Each row of a before or after table is a point. One or more steps were done to the points. Then noise was added and the rows were shuffled. The steps act on columns, c1 being the first. Write out the steps. A step turns or swaps two columns, mirrors them in a line or flattens them onto one, adds a multiple of one to another, or multiplies or shifts one. Angles are multiples of 10 degrees, from the lower column toward the higher: turns from -170 to 170, lines from 10 to 170 but not 90. Use the fewest steps. Two steps may share a column if one is a turn and the other turns, adds or multiplies; they go together, in the order done. Otherwise the lowest column goes first.

Before:
[[  2  14 -22]
 [  1  -5   8]
 [ -3  15  15]
 [  9   0  12]
 [  9   1 -16]
 [ 26   1  -3]
 [ 18   9 -42]
 [-15  -3  -2]
 [ -6 -22 -15]]
After:
[[-17   6  12]
 [ -8   1   8]
 [ 13  23  -4]
 [ 61  18 -40]
 [ 42 -14 -15]
 [-38   7  15]
 [  0 -16  -1]
 [ 27   8 -18]
 [ 21   8 -21]]
Steps: turn c1 and c2 by 70 degrees; add -1.5 times c3 to c1

Before:
[[  1 -11  -1  22]
 [-10 -25 -15  18]
 [ -5  -3  14 -11]
 [  6 -27 -34  -3]
 [ -2 -35   1  14]
 [-16  52  33 -36]
 [ 20   8  11  -7]
 [-42  60  12 -29]
 [  2  -1   1  27]
 [  6 -18   7 -16]
 [ 27  -2 -13   7]
 [ 24  -2  18  -3]
 [ 27 -13   2 -15]
 [ 18  20  12 -44]]
After:
[[  0   1 -28   1]
 [ 19   9   8  12]
 [-42  61  29  11]
 [  1 -11 -23   0]
 [ 18  22  45  11]
 [-15  52  36  35]
 [ 27 -14  15   3]
 [  6 -26   3 -32]
 [ 26  -1  -9 -13]
 [-10 -25 -19 -14]
 [ -5  -3  10  12]
 [  8 -19  16   8]
 [ 24  -1   4  19]
 [ -2 -33 -14   2]]
Steps: turn c3 and c4 by 90 degrees

Before:
[[ -6   7 -16   5  -8   9]
 [-10 -11  -7  17   9  -2]
 [ -6  -1 -24   0  -6 -16]
 [-13  -3   8   6   3  -6]
 [-10  25  19 -11  14  -8]
 [-15   5 -16 -18 -31   8]
 [-11   3   7  -9  28  -8]
 [  8  -9  -8   7   2  -4]]
After, 8 rows:
[[  8 -10 -20   8   3   1]
 [ -8 -12 -19  13  15   8]
 [-11   4  17  -1  44 -12]
 [ -6  -3 -61   7 -10 -12]
 [-13   5 -43 -19 -50  -9]
 [-10  22  50  -5  24 -14]
 [-13  -3  23  10   6  -3]
 [ -7   8 -41  -3 -15   9]]
Steps: multiply c3 by 2.5; turn c4 and c6 by 40 degrees; multiply c5 by 1.6

Before (9 x 8):
[[-18  16  -1  -2   5 -11  12  -2]
 [  5   8 -18   9  -1  -4 -27  14]
 [ 11 -18 -22   7  18  16 -28   7]
 [  6 -15  -1 -38  -5  12   1   6]
 [-17  12   1   5  -6  13  -2 -20]
 [ 27  -2   2   4  -4  23  22  20]
 [  7 -28 -18 -13 -10 -17 -16 -25]
 [ 26   6  17 -37   7   6  17   3]
 [-19   1  16  -2   1  -2 -16   7]]
After, 9 rows:
[[ 22  -1  -3  12 -36  26  22   7]
 [ -2 -15  -5   1  25 -20 -16   1]
 [ 13  -5  11  -4  -2 -17  -2  -3]
 [ -5  14  14  12  39   5 -26   8]
 [  7 -18   0 -26 -19  27  18 -17]
 [-10  -4  15  -2 -13 -18  12  -1]
 [ 15  27 -10   8  59  10 -28   5]
 [ 12   6 -14 -25  -7   6   1 -15]
 [-17  27 -21 -21  14   7 -17 -11]]
Steps: swap c1 and c6; turn c2 and c3 by 110 degrees; flatten c4 and c8 onto the line at 30 degrees; add -1.5 times c7 to c5
